Each row is a point. Each copy is the shape, with its points in the same order, stretched, turned, moved and blurred by noise. Is it also mirrored, or only turned?
In the rows, zero is written as 100.

Shape (7 x 2):
46 69
57 79
151 70
162 108
59 91
113 110
121 111
Copy 1:
38 121
57 126
141 71
168 104
60 134
123 129
133 125
Copy 1 is: only turned
Copy 2:
83 39
87 52
25 138
55 153
94 52
84 109
84 118
Copy 2 is: mirrored
Copy 3 (7 x 2):
83 163
78 149
163 45
137 5
72 142
93 66
101 58
Copy 3 is: mirrored

Shape (7 x 3):
8 121 157
142 37 121
82 62 59
111 115 76
118 122 109
61 99 91
46 111 41
Copy 1:
148 41 195
81 95 64
62 101 132
89 137 119
102 136 116
91 94 158
65 110 178
Copy 1 is: only turned
Copy 2:
192 78 132
69 45 90
140 77 52
127 122 90
115 121 107
158 95 87
187 127 56
Copy 2 is: mirrored
Copy 3, 7 rows:
27 139 95
122 132 167
98 48 126
125 85 99
115 129 99
82 86 95
89 43 73
Copy 3 is: only turned
Copy 4, 7 rows:
125 127 193
139 59 101
73 67 116
87 110 96
114 126 101
90 103 134
46 108 116
Copy 4 is: only turned

Shape (12 x 6):
82 99 89 111 85 125
127 108 135 116 76 113
56 106 79 121 86 123
96 98 82 114 35 109
84 130 65 103 135 56
76 102 73 89 106 65
98 80 59 91 149 57
109 64 136 137 68 100
85 86 141 157 66 96
68 106 69 63 147 57
68 122 71 109 61 94
130 101 51 109 160 53
Copy 1 (12 x 6):
83 122 122 112 104 135
108 162 135 97 64 112
80 111 129 125 133 137
125 121 125 133 80 157
89 70 70 149 138 71
102 58 87 135 114 99
54 47 63 138 96 73
91 125 176 112 44 117
100 134 195 128 77 112
85 31 57 111 136 73
124 95 112 142 124 137
46 80 49 157 95 60
Copy 1 is: mirrored
Copy 2 (12 x 6):
74 121 91 86 88 75
103 121 80 90 99 133
69 117 110 90 70 62
70 105 48 51 64 98
108 44 102 116 109 52
84 53 93 95 105 68
95 43 91 100 151 43
96 130 92 54 108 131
111 131 125 57 80 133
78 35 119 125 132 54
74 80 77 78 60 74
125 39 72 110 154 43
Copy 2 is: mirrored

Shape, 11 rows:
38 111 74 73 135 86 111 92
106 97 148 125 40 82 89 97
111 116 99 149 120 103 97 94
104 97 56 109 74 113 111 107
77 146 86 66 70 161 95 68
86 89 133 114 97 74 71 187
77 72 129 49 82 146 93 109
85 77 47 93 109 94 107 79
131 109 126 95 99 91 67 129
123 50 104 102 61 96 132 102
91 68 91 93 88 118 66 123
Copy 1 (11 x 8):
122 150 116 129 35 129 62 160
61 122 72 136 134 78 136 74
111 99 112 124 99 107 55 82
133 132 112 107 146 86 106 118
74 172 126 81 80 91 119 69
77 106 84 151 171 173 92 113
71 138 64 63 118 143 101 98
150 121 115 104 84 80 82 163
100 83 107 108 120 140 113 80
137 105 51 90 156 95 110 111
88 116 98 98 144 111 98 131
Copy 1 is: mirrored
Copy 2, 11 rows:
136 67 76 134 176 101 86 88
64 45 110 91 61 97 74 136
94 88 129 110 118 94 147 124
85 85 72 86 106 102 147 77
121 28 101 53 148 48 126 49
46 112 69 109 125 83 24 151
115 93 88 84 88 81 47 62
110 97 79 119 116 137 138 56
84 106 126 76 121 105 76 126
103 100 64 102 51 146 107 100
64 104 92 101 113 101 84 56
Copy 2 is: mirrored
Copy 3 (11 x 8):
56 72 117 112 142 42 73 24
139 103 38 87 153 145 113 140
94 140 95 96 113 72 98 125
105 92 107 121 80 80 97 89
107 82 30 157 107 106 60 5
161 97 115 141 167 125 187 116
136 88 89 183 134 165 88 36
62 95 134 98 86 69 88 84
154 133 75 104 138 133 135 101
131 97 129 113 110 144 82 142
120 109 92 150 105 140 147 85
Copy 3 is: mirrored
Copy 4, 11 rows:
97 130 139 63 121 83 170 91
146 125 109 135 111 147 70 72
93 148 73 72 138 125 77 129
137 102 92 96 102 72 123 149
113 170 62 125 128 76 174 74
93 106 170 164 67 155 91 109
95 120 100 138 57 83 160 49
112 80 94 53 111 62 147 121
85 106 132 145 117 122 56 93
143 83 111 92 73 64 82 108
89 93 88 129 86 118 138 107
Copy 4 is: only turned
